Rows are points. Each copy is the shape, with its points in the same order, stretched, turned, moved and blurred by noise. Some copies are also mirrored. Which?

Shape (8 x 3):
-0.64 -0.23 -0.43

-0.02 -0.28 +0.51

-0.16 -0.36 -0.42

-0.55 +0.25 +0.33

-0.69 +0.24 -0.39

-0.06 -0.32 -0.11

-0.18 +0.31 +0.61

+0.03 +0.16 +0.36
Copy 1 (8 x 3):
-0.56 -0.49 +0.30

+0.37 -0.04 -0.06

-0.46 -0.37 -0.02

+0.06 +0.07 +0.41

-0.61 -0.11 +0.47

-0.21 -0.29 -0.15

+0.31 +0.41 +0.12

+0.19 +0.26 -0.10
Copy 1 is: only turned
Copy 2 (8 x 3):
-0.53 +0.33 +0.08

-0.01 -0.16 -0.60

-0.30 -0.02 +0.33

-0.11 +0.28 -0.62

-0.23 +0.54 +0.16

-0.17 -0.15 +0.04

+0.20 +0.13 -0.73

+0.21 -0.01 -0.32
Copy 2 is: mirrored
Copy 3 (8 x 3):
-0.44 +0.72 +0.06

+0.32 +0.00 -0.12

-0.47 +0.13 +0.05

+0.06 +0.61 -0.46

-0.47 +0.74 -0.32

-0.14 +0.07 +0.01

+0.37 +0.12 -0.58

+0.22 -0.13 -0.41
Copy 3 is: only turned

Shape (8 x 4):
+0.05 -0.42 +0.15 +0.01

+0.17 -0.80 +0.27 -0.13

+0.03 -0.28 -0.21 -0.35

-0.43 +0.60 -0.20 +0.36

+0.51 +0.06 +0.01 +0.63

+0.36 -0.17 +0.29 +0.06

+0.31 +0.25 +0.15 +0.18

-0.39 +0.39 +0.16 +0.33
Copy 1 (8 x 4):
+0.13 -0.16 +0.16 -0.33

+0.17 -0.34 +0.09 -0.56

-0.28 -0.08 -0.10 -0.49

+0.19 +0.44 -0.06 +0.39

+0.33 -0.45 -0.13 +0.20

-0.07 -0.51 +0.07 -0.21

-0.07 -0.19 +0.04 +0.26

+0.32 +0.24 +0.23 +0.30
Copy 1 is: mirrored
Copy 2 (8 x 4):
+0.07 +0.18 +0.38 +0.05

+0.20 +0.31 +0.98 +0.14

+0.25 -0.35 +0.63 +0.17

-0.47 -0.12 -0.97 -0.23

+0.34 +0.40 -0.59 +0.69

+0.39 +0.19 +0.15 +0.12

+0.28 +0.01 -0.41 +0.09

-0.42 +0.16 -0.73 -0.48
Copy 2 is: only turned

Shape (11 x 8):
+0.52 +0.17 +0.06 -0.17 +0.11 +0.19 -0.33 -0.14

-0.35 +0.44 -0.41 +0.12 -0.18 -0.39 +0.13 +0.65

-0.51 +0.39 -0.01 +0.45 -0.49 -0.47 +0.45 +0.32

+0.47 -0.11 +0.09 -0.49 -0.40 +0.15 -0.26 -0.14

+0.21 -0.17 +0.40 -0.14 +0.00 +0.47 -0.43 -0.07

+0.29 +0.05 -0.45 +0.22 +0.07 +0.18 +0.13 -0.24

-0.37 -0.38 +0.18 -0.45 -0.37 -0.08 -0.58 +0.16

-0.20 +0.17 -0.24 +0.47 -0.50 -0.54 -0.32 +0.36

+0.32 +0.16 +0.17 +0.08 +0.24 -0.30 +0.23 -0.10

+0.21 +0.17 -0.18 -0.15 +0.28 -0.18 -0.06 -0.50

+0.19 +0.44 +0.42 -0.36 -0.08 +0.43 -0.35 -0.48
Copy 1 (11 x 8):
-0.18 -0.15 -0.56 -0.27 -0.05 +0.08 +0.16 -0.12

-0.01 +0.08 +0.51 +0.32 -0.59 -0.07 -0.38 -0.62

+0.14 +0.34 +0.58 +0.38 -0.34 +0.07 -0.36 -0.24

+0.17 -0.63 -0.31 +0.01 +0.10 -0.02 +0.15 -0.16

-0.20 -0.59 -0.55 -0.14 -0.14 +0.31 -0.25 +0.33

+0.00 +0.54 -0.55 -0.21 +0.13 -0.28 +0.06 -0.31

+0.15 -1.16 +0.03 +0.51 -0.56 +0.39 -0.75 -0.18

+0.33 +0.05 +0.35 +0.06 -0.85 -0.08 -0.36 -0.24

-0.23 +0.30 -0.18 -0.28 -0.05 +0.34 +0.10 -0.14

+0.02 +0.15 -0.59 -0.03 -0.11 -0.01 +0.19 -0.43

-0.11 -0.45 -0.69 +0.07 -0.03 +0.29 +0.35 +0.28
Copy 1 is: only turned
Copy 2 (11 x 8):
+0.12 +0.15 -0.01 -0.55 -0.02 +0.41 -0.24 +0.20

+0.42 +0.20 +0.21 +1.06 -0.10 +0.18 +0.21 +0.03

+0.38 +0.69 +0.00 +0.97 +0.22 -0.38 +0.43 -0.20

-0.21 +0.39 -0.58 -0.62 +0.14 +0.36 +0.10 +0.00

-0.36 +0.10 -0.29 -0.69 -0.20 -0.22 +0.17 +0.19

-0.03 +0.54 +0.17 -0.05 +0.05 +0.46 -0.53 -0.03

-0.30 -0.27 -0.71 +0.21 -0.10 -0.44 +0.67 -0.05

+0.45 +0.20 -0.09 +0.78 -0.37 -0.56 +0.09 -0.14

+0.38 +0.17 +0.32 -0.04 +0.22 +0.30 +0.10 -0.31

+0.22 -0.05 +0.19 +0.07 +0.26 +0.51 -0.18 -0.12

-0.05 +0.14 -0.30 -0.59 +0.36 +0.07 -0.04 +0.41
Copy 2 is: only turned
Copy 3 (11 x 8):
-0.13 +0.26 +0.22 -0.11 +0.07 -0.55 -0.04 -0.30

-0.16 +0.24 +0.43 +0.56 -0.21 +0.64 -0.44 +0.57

-0.49 +0.04 +0.10 +0.45 -0.17 +1.03 +0.18 +0.61

+0.14 -0.08 +0.27 +0.08 +0.31 -0.69 +0.15 -0.04

+0.11 +0.10 -0.22 +0.13 -0.04 -0.46 +0.21 -0.45

-0.02 +0.47 +0.21 -0.49 -0.19 -0.16 +0.11 +0.41

+0.15 -0.46 -0.03 +0.72 -0.16 -0.40 -0.07 +0.11

-0.36 +0.16 +0.30 +0.91 -0.46 +0.20 +0.14 +0.60

-0.60 +0.20 -0.19 -0.32 +0.32 +0.03 -0.12 +0.12

-0.37 +0.08 +0.17 -0.65 +0.00 -0.42 -0.20 -0.04

-0.16 -0.07 +0.37 -0.25 -0.02 -0.30 +0.24 -0.93
Copy 3 is: only turned
